Each row of a before or after table is a point. The points were changed in one or more steps. Then noise was added and the rows were shuffled. The steps act on how far a point lies along the listed directions, d1 being the first. What was done? A step turns or swaps two directions, mirrors them in a line or flattens them onto one, adds a multiple of one to another, or multiplies one. Angles are multiples of 10 degrees, from the lower direction toward the higher: turns from -170 to 170, lines from 10 to 170 but not 90. Use the fewest steps. Two steps may share a direction if one is a turn and the other turns, adds or multiplies; they go together, in the order done. Otherwise the lowest direction goes first.

Directions:
(1): -30 42 -38
(2): -14 36 51
(3): -54 -32 7
Before (8 x 3):
2 -33 5

-49 38 10

74 27 27

-18 -30 24

-10 -1 -49

41 57 -24

3 -30 -51

-3 -5 -30
After, 8 rows:
5 -8 -70

54 47 -8

-43 65 24

5 -11 -43

-27 -21 19

68 6 53

13 -45 -84

-8 -37 -4
Steps: turn d1 and d3 by -20 degrees; multiply d2 by 1.6

Directions:
(1): -27 -56 29 -47 -14 -31
(2): 6 28 54 25 25 -55
Before:
-11 20 -29 13 -18 30

-7 -80 -35 -23 -13 28

5 42 -10 40 26 -9

-41 -90 -39 -52 -24 40

4 16 22 5 5 -27

-12 12 14 2 8 -25

-1 -29 -28 -21 -13 15

-1 -18 58 -27 21 -80

3 -15 -6 -30 -1 23

23 97 -53 40 -12 44

-16 -22 90 -43 20 -92

-19 -26 -29 -23 -45 46

12 7 -84 2 -20 69
After, 13 rows:
-5 27 -3 15 14 -7

-25 -64 -38 -57 -36 22

-6 -35 7 -28 -5 -25

-1 19 -52 13 7 32

14 35 -1 19 5 -3

33 82 54 49 54 -53

-12 -76 35 -14 9 -47

36 56 24 36 45 -49

-35 -44 27 -40 -34 -16

1 -22 22 -30 6 -4

-33 -14 -19 -18 -28 19

-49 -79 58 -35 1 -59

-15 2 -79 -38 -56 73
Steps: turn d1 and d2 by 70 degrees

Directions:
(1): 64 -5 8 -43 3 19 49 -58 8
(2): 36 10 -29 45 12 13 -46 -22 71
(3): 18 14 -74 15 -9 -51 -2 -28 -50
(4): 8 -67 -7 49 42 -18 52 18 7
Before:
-69 2 62 14 5 16 -49 85 16

62 55 -43 -22 -37 -12 -48 -49 9

-11 42 -41 -31 -45 -29 43 1 -85

2 -15 24 21 -7 49 -7 -10 71

-8 -6 70 14 36 18 -23 18 59

15 -2 5 -35 -21 -9 12 -18 -10

-34 22 26 25 -39 59 -71 19 53

-17 29 -34 88 15 2 -71 22 16

6 16 35 -30 -6 -15 46 -27 -35

-30 2 9 55 -11 1 -65 50 52

6 7 -19 3 -26 -38 16 -21 -49

-18 6 66 14 21 20 -37 31 51
After:
-51 19 45 29 3 23 -78 71 48

-7 22 61 2 20 19 -45 8 55

-2 11 43 -36 -4 -18 60 -20 -47

8 -17 12 -34 -17 -11 28 -11 -17

1 4 19 11 -18 48 -18 -17 61

-13 21 58 13 14 22 -54 20 58

-24 5 26 47 -26 63 -70 19 80

4 -10 -13 13 -17 -37 29 -12 -46

56 -6 -20 4 -3 -14 3 -21 17

-10 4 -29 -12 -20 -30 73 16 -75

-3 29 -45 110 23 8 -85 15 46

-14 12 -2 66 -9 7 -90 38 79
Steps: add -0.5 times d1 to d2; flatten d3 and d4 onto the line at 20 degrees

Directions:
(1): -67 -41 -50 13 -12 -19 14 -65 0 14 -34 -33
(2): -2 -4 24 14 0 23 74 -37 53 -63 34 6
(3): 25 -23 -59 45 29 -38 29 59 -15 -36 12 -36
(4): -23 12 39 98 -33 -38 -27 7 22 10 5 21
(5): -29 11 -40 -14 19 -18 -56 -15 -4 -71 16 64
Before (9 x 12):
20 9 69 -48 -42 36 -2 -26 -11 87 -25 -5

-18 -24 40 7 -38 30 28 -48 28 77 -29 -17

-8 -3 -41 42 26 -39 -50 31 -32 21 -13 -29

-15 8 81 12 -64 46 33 -46 38 107 -37 -15

-29 -11 -8 25 -13 -29 -48 9 -47 38 -55 -27

14 -7 -51 14 18 -42 -7 53 -24 45 -1 -60

67 32 55 52 -4 -23 -22 68 -10 11 8 2

15 -4 -45 48 -9 -50 -58 18 -31 65 -26 -39

-42 -2 -49 27 5 -26 -18 11 -11 4 2 7
After (9 x 12):
18 -16 15 123 -29 -17 83 44 40 30 -1 -49

7 -11 -10 -5 2 -13 -17 32 -51 36 -49 -50

11 -32 18 81 -17 -6 55 17 33 26 -3 -31

18 -5 53 92 -48 -34 25 25 7 55 -6 -24

8 9 -5 -72 7 18 0 0 -15 74 -8 -51

61 -1 -9 -24 23 2 22 38 -24 -4 -10 -40

46 -8 -46 -30 11 -5 -22 17 -39 73 -25 -65

9 -1 -33 -47 37 10 -32 11 -46 41 -21 -41

-23 3 -45 -33 15 2 -14 13 -23 17 -2 1
Steps: multiply d1 by 0.4; turn d2 and d5 by 20 degrees; turn d3 and d4 by -110 degrees
